Every row gives one point. The window is the flat piece filled in between its corners: a triangle in 3 columns, a solid with four corners in 4, and so on. A path goes straight from each point to the next, and from the last back to the first. After which points does the path pass through the window?
In the rows, 128 means zero.

Window (4 x 4):
[[133 178 106  35]
 [127 114 167  88]
 [150 150 146 124]
 [115  44 142 201]]
Path:
(1): [ 95 113 164 100]
(2): [159  98 144  99]
(3): [151  71 110 139]
(4): [ 87 105 179 189]
(5): [ 84 171 156  90]
(6): [167 135 123  79]
(7): [189  94 120  91]
(8): [ 84 193 131 114]
(9): [ 93 182 168  81]
(10): [196 146  83  45]
(11): [180  76 163  51]
(12): [ 86 120 155 111]
(13): [ 99 113 152 128]
(14): [207  96 184 108]
(15): [181 136 137 109]
(16): [ 78 163 163 137]
Through the window after points: 3, 5, 15

Window (8 x 8):
[[185 185 182 170  51  89 125 105]
 [161 204 108 147  26 152  91  91]
 [ 80 106 134  89 180 133  83 208]
 [ 90  36 180  83 149 121  48 170]
 [168 118 121 175 187 111  65  92]
 [126 122 185  71 177 112  39 134]
 [125 101 187 129 187 155 102 102]
 [143 164 180 217 147 139  55 101]]
Path:
(1): [ 62 113 170 123 143 118  55 115]
(2): [105 116 148 140 159 127  74 108]
(3): [149 108 149 126 160 149  47 138]
(4): [147 105 154 118 141 148  80 145]
(5): [ 96 115 148  97 150  72  89  97]
(6): [ 39  65 172 114 144  85  35 105]
(7): [142  78 177  87 152 139  65 177]
(8): [147 125 171 116 131 158  78 156]
(9): [ 78 138 188 147 121 101  75 103]
(10): [ 59  93 171 134 133  88  70  87]
(11): [131  88 177  91 164 136  58 159]
(12): [174 117 161 126 123 146  62 152]
(13): [104 157 120 135 122  99 106  66]
(14): [104 140 150 130 129 105  73 129]
(15): [201 155 157 133 141 135  25 148]
(16): [164  78 175 113 144 133  84 152]
Through the window after points: 6, 10, 16

Window (9 x 9):
[[135  80 111  73 110 157 181  42 129]
 [176 113  74 201  72  93 103 101  95]
 [121  68 187 111 211 185 192  86 114]
 [169 249 219  79 129 110 181 147 137]
 [146 159 127 134  93  65  82 130 148]
 [132 108  58 177  57 153  77 133 121]
 [ 94 144 128 206 106 106 138 110 128]
 [105 112 145 183  83  78 140 159  79]
 [136 160  55 146 131 102 135 166 147]]
Path:
(1): [153 144 157 135 104 106 151 126 151]
(2): [145  98  72 181  43 138 130 149 187]
(3): [127 126 116 121 141 132 103  60  34]
(4): [110 127  96 135 123 132 151  93 101]
(5): [140 105 138 147 109 132 145 108 154]
(6): [125 132 102 184 100  74 161 158 177]
(7): [118 165 106 147 130 141 105 103  85]
(8): [111 138  87 160  85 121  64  87  67]
(9): [139  87  98 169  95  88 124 139 153]
(10): [148 132 109 173  81  94 171 146 155]
(11): [112 147 110 161 121 103 107 125 113]
(12): [106 183 138 106 174  97 116 104  60]
Through the window after points: 2, 4, 6, 10
